Each wall is flat, endless, passes through zero and stands at right angles to its row. A trip goes straight from one point to another. Which walls does it cross, in order?

Walls:
(1): [-27, -39]
(2): [51, 41]
(3): [-12, 26]
(4): [25, -45]
(5): [-45, 42]
(6): [-86, 39]
(7): [-38, 74]
Trips:
[46, -37] to [6, 0] => 1
[16, -15] to [-2, -53] => 2
[7, -13] to [27, -16] => 2, 1
[-20, 29] to [8, 27] => none

Walls:
(1): [14, -96, 3, 27, -1, 52, -42, -47]
(2): [18, -13, -39, 26, 2, 17, -27, -17]
(3): [31, 3, 21, -63, -59, -18, -44, 28]
(4): [20, -14, 30, 20, -48, -21, 65, -19]
(5): [-44, -20, 81, -2, -76, -43, -34, -61]
(6): [-1, 14, -29, 8, 14, -49, -2, 28]
(7): [-24, 20, -35, 35, 11, -95, 103, 5]
(8): [-16, 34, 2, 0, 18, -36, -25, -22]
Trips:
[-53, 27, -43, -55, -57, 23, 0, -27] to [19, 18, 18, -94, 42, -2, 19, 20] => 5, 6
[15, -16, -30, 24, 42, 63, 3, 5] to [8, 13, -21, 48, -69, 29, 31, 27] => 4, 7, 1
[-10, -25, 40, 32, 8, 33, 62, -16] to [-29, -14, 14, 63, 45, 12, -8, -24] => 2, 8, 4
[37, -16, -49, -26, 39, 61, 25, 32] to [-16, 26, -2, 78, 12, -19, 54, 40] => 6, 7, 1, 4, 2
[59, 54, -58, 6, -42, 16, -36, -15] to [-49, 39, -5, -30, 13, -9, 38, -27] => 7, 3, 2, 5, 4
[-15, -54, -16, -21, -8, 17, -51, -43] to [-5, 34, -58, 47, -45, 22, -27, 15] => 5, 6, 3, 1
[-13, 39, -26, 34, -47, 71, 4, -12] to [-18, -21, 22, 38, 27, -12, -121, -81] => 4, 5, 8
